Each row is a point. To make a cloud, some directions were put in groups of two or more. Within a group, all points are equally far from the middle, so they leave a hole (a ring in 2 directions, a hollow ball in 3). The other directions are filled evenly. Then the cloud was stretched, turned, moved and blurred a little. How many holes are there, and how many directions does each take, smallest first?

Cloud:
-.11,.25,.54
.64,-.08,.05
.64,.30,-.20
.09,-.01,-.65
-.39,-.20,.25
-.24,.19,.51
.21,.68,-.32
-.31,.15,.49
-.39,-.27,.11
-.15,.09,-.66
.26,.62,.22
-.11,.66,.25
.33,.30,-.60
-.15,-.35,-.32
.06,-.42,-.25
.46,.40,-.45
-.06,.62,.32
.30,.17,.51
.57,.29,.23
Holes: 1 (3)

Cloud:
.53,.17,.49,-.07
.45,.44,-.53,.22
.30,.65,.35,-.27
.36,.65,.03,-.49
-.04,.51,-.01,.39
.22,.51,-.47,.29
.70,.15,-.30,-.15
.06,.37,-.54,-.38
.30,.14,.06,.63
.72,.28,-.06,-.27
.02,.39,.03,-.57
-.14,-.38,-.47,.15
.25,.55,-.49,-.43
-.03,-.32,.50,-.17
.37,.59,-.58,-.23
.12,-.25,.19,.67
-.01,.19,-.34,-.50
.36,.67,.04,-.49
-.42,.01,-.22,.34
.37,.55,-.62,-.03
.27,-.31,.04,-.32
-.10,-.30,-.50,-.08
.55,-.15,-.27,-.13
.39,-.20,.35,-.21
.46,.22,-.41,.42
.67,.12,.09,-.25
Holes: 2 (2, 2)

Cloud, 29 rows:
.09,-.49,.18,.06
-.26,.64,-.02,-.17
.07,-.26,.29,-.10
-.56,.37,-.60,-.02
.47,.07,-.68,.49
-.80,-.03,-.19,-.05
.09,.02,.70,.12
.67,.14,-.19,.37
.22,.52,.42,-.35
-.27,.61,.42,-.34
.46,-.16,-.68,.84
-.69,.14,.01,.38
-.31,.36,-.27,-.49
.30,-.19,.12,.03
-.30,.02,-.63,.16
-.18,-.49,-.45,.51
.42,-.11,-.17,.55
-.36,-.72,-.52,.46
-.46,.56,.19,-.20
-.47,.55,.19,-.22
-.17,-.04,.44,.14
-.43,.16,.05,.31
-.50,-.23,.22,.34
-.02,-.26,-.67,.06
-.37,-.02,-.28,-.02
.03,-.23,.44,.32
-.57,.12,-.29,.21
-.57,-.18,-.63,.07
.06,-.15,.45,-.02
Holes: 0

Cloud (52 x 6):
-.27,-.02,-.37,.12,-.67,-.06
-.45,.03,.19,.06,.66,-.24
-.11,-.20,.41,.08,.71,-.08
.12,.21,-.26,.27,.40,-.06
-.76,.13,-.31,-.23,-.12,-.09
-.81,-.14,.35,-.03,-.41,.11
.07,.32,-.35,-.15,.04,-.45
-.32,-.03,-.33,-.34,.17,-.31
-.63,-.27,-.06,-.03,-.31,.46
-.54,-.42,-.10,.16,-.27,.29
-.34,.06,.30,-.17,.27,-.02
-.45,.10,-.34,-.37,-.91,-.03
.05,.41,-.40,-.05,-.07,.28
-.44,.27,.04,.33,-.21,.10
-.03,.37,.16,.02,-.04,-.12
.26,.37,-.10,-.08,-.25,.07
.04,.12,-.17,.14,.58,.12
.03,-.08,-.14,.13,-.39,.14
.63,.00,-.52,-.12,.12,-.24
-.36,-.42,-.25,.15,-.11,.11
.14,-.16,-.11,.26,-.22,-.19
.11,.33,-.01,-.58,-.06,-.08
-.37,.03,-.27,-.05,-.57,-.25
-.63,.06,.07,-.36,-.54,.17
.50,.00,-.02,.12,-.06,-.38
-.36,.38,.09,-.03,-.24,.01
-.07,.12,.29,.13,-.31,-.12
.02,-.20,-.44,-.32,.33,-.18
.41,.57,-.32,-.16,.06,.01
-.03,.05,-.20,-.04,-.22,-.45
-.07,-.03,-.20,-.38,-.02,-.42
-.07,.31,.14,.03,-.28,-.01
-.94,-.46,.03,.20,.09,-.17
-.35,-.15,-.48,-.32,.16,-.10
-.68,-.34,-.39,.14,.10,.11
-.17,-.07,.11,.28,.60,.16
-.09,-.20,-.20,-.29,.04,.14
-.05,.07,-.40,-.51,.07,-.37
.10,-.09,-.18,.23,-.24,-.32
-.32,-.04,-.18,.29,.52,.11
.44,.26,-.33,-.46,-.32,-.40
-.27,.08,.30,.09,.76,-.35
.00,.02,-.11,-.19,-.29,-.40
-.30,.04,.21,-.24,-.27,-.09
.02,.11,-.27,-.11,.84,-.06
.12,.02,-.10,.08,-.26,.17
.01,.32,-.42,-.01,.15,.25
.07,.00,-.01,-.11,-.23,-.44
-.16,.05,.17,-.18,.54,.01
-.18,.32,-.39,-.43,.18,-.30
.04,.32,-.02,.00,-.37,.10
-.54,.13,.31,.01,-.39,.04
Holes: 2 (2, 2)

Cloud:
-.45,-.06,.30,-.52,.21,.04,.39,.03
-.35,-.59,.13,.49,.17,-.49,.68,.25
-.43,.24,.31,-.19,.29,.14,.31,-.18
-.28,-.48,.16,-.21,-.11,.04,.68,.29
-.34,.28,-.11,-.23,-.41,-.31,.85,.05
.50,-.43,-.22,-.07,.17,.04,-.13,-.12
-.44,-.53,.36,-.28,.01,-.03,-.24,.15
.03,-.21,-.35,-.38,-.01,-.72,.36,.53
.18,.40,-.54,-.28,-.13,.27,.04,.56
-.14,.66,-.30,-.13,.16,-.02,-.18,.46
.04,-.14,-.20,-.66,-.39,-.59,.12,-.17
.10,-.07,.19,.11,.18,.32,.56,-.30
-.63,.29,.12,-.15,-.28,-.28,.61,-.14
.08,-.11,.22,-.28,.33,-.29,-.47,.63
.26,-.47,-.09,.14,.30,-.22,-.38,.55
-.02,-.47,.36,.70,.12,-.18,.47,.16
-.43,-.44,.45,.02,-.03,.02,.26,.61
.09,.10,-.37,.47,.27,-.22,.38,.03
.19,.59,.22,-.16,.16,-.05,-.47,.30
-.19,.54,-.31,.03,.12,-.04,-.11,.64
-.10,.00,-.16,.58,-.20,-.03,.17,-.40
-.34,.24,.01,-.53,.38,-.67,.35,-.06
-.53,-.04,.09,.14,-.25,.19,-.44,.25
.18,.04,.28,-.07,.09,.38,-.68,-.01
.16,.33,-.32,-.57,-.72,-.14,.23,.02
.39,.33,.11,-.17,-.17,.53,.12,-.13
.08,.26,.41,-.78,-.24,-.38,.23,-.02
.17,-.15,.04,-.70,.30,-.10,-.57,.23
-.04,-.13,.13,-.77,.50,-.31,.07,-.19
-.12,-.31,.42,-.21,-.43,-.22,-.24,-.08
-.02,-.19,-.21,-.03,-.28,-.62,-.04,.52
.46,.52,.09,-.17,-.04,-.31,-.32,-.35
.21,-.29,-.32,-.25,.08,-.64,.40,.45
.26,-.09,-.05,-.01,.03,.26,-.49,.74
.02,.46,-.19,.37,-.02,.55,-.08,.12
.07,.30,.35,.45,-.24,.36,-.23,-.32
.09,-.43,-.05,.29,.14,.19,-.60,.09
-.12,.19,.03,-.94,-.46,.06,-.19,.01
-.10,-.25,-.08,-.89,.33,-.32,-.16,.19
-.07,-.83,-.23,-.19,.15,-.29,.12,.47
.16,.17,-.34,-.33,-.07,-.42,.63,.46
-.16,.32,.00,.16,-.23,-.36,.90,-.28
.24,.70,-.26,-.27,.08,-.09,-.42,.34
-.26,-.03,.14,-.67,.15,-.30,.40,-.50
.23,.25,-.09,-.21,.19,-.30,-.34,.74
-.53,.08,.11,-.30,-.59,.28,.07,.21
.10,.41,.34,-.79,.07,-.47,.08,.07
-.19,-.07,.49,-.21,.20,.16,.16,.56
-.01,-.28,.55,.57,.47,-.30,.30,.20
-.14,.53,.23,.28,.26,-.34,.60,.17
.02,-.59,-.27,.36,.03,-.02,-.11,-.12
.07,.26,.61,-.16,-.14,.23,-.31,-.22
.31,.07,.17,-.34,.25,.19,.06,.52
.12,-.22,.04,-.19,.00,.25,.26,.72
-.26,.52,-.47,-.09,-.36,.21,-.29,.39
-.14,.02,.61,.51,-.01,.18,.45,-.23
-.40,.22,-.05,-.39,-.25,.39,-.13,-.23
-.02,-.56,-.12,.31,.11,-.32,.72,-.10
.06,.59,.38,.07,.17,-.27,.19,.38
-.03,-.08,-.11,-.46,-.65,.41,-.14,-.01
-.09,.84,-.07,-.23,.13,.00,-.09,-.12
.08,.66,-.05,.03,-.53,-.24,.14,-.40
-.09,.42,.22,.36,-.30,-.37,.68,.10
-.65,.44,.05,-.25,-.28,-.28,.28,.27
-.13,.29,-.07,-.51,.44,.17,.08,-.02
-.06,-.22,-.10,-.25,-.64,.36,-.07,.42
.35,.06,-.48,-.67,.13,-.13,-.43,.33
-.15,.37,.24,-.05,-.71,.11,.46,.22
.26,-.28,-.13,.11,.11,.56,-.17,.12
-.38,.37,-.10,-.41,-.70,.31,-.10,.14
-.07,.46,.58,-.28,-.23,.10,.33,.12
-.12,.44,-.09,-.57,-.82,-.01,.11,.14
-.14,-.33,.64,.15,.45,-.69,.32,.01
-.12,-.32,.27,.76,-.13,-.19,.51,-.02
.11,.53,.03,-.62,-.24,-.38,.40,-.56
-.58,.11,-.15,-.58,-.30,-.07,.39,.14
.05,.60,.40,.08,-.20,.42,.20,-.22
.07,.19,.31,-.07,.20,-.34,-.03,.74
-.18,.01,.38,.04,-.23,-.16,.23,.79
-.12,-.18,-.41,.35,.06,-.25,.66,.15
-.05,-.16,.04,.23,.51,-.04,-.17,-.47
-.15,.17,.17,-.39,-.10,.04,-.65,.56
-.04,-.26,.61,.51,-.10,-.32,.42,-.12
Holes: 2 (4, 4)
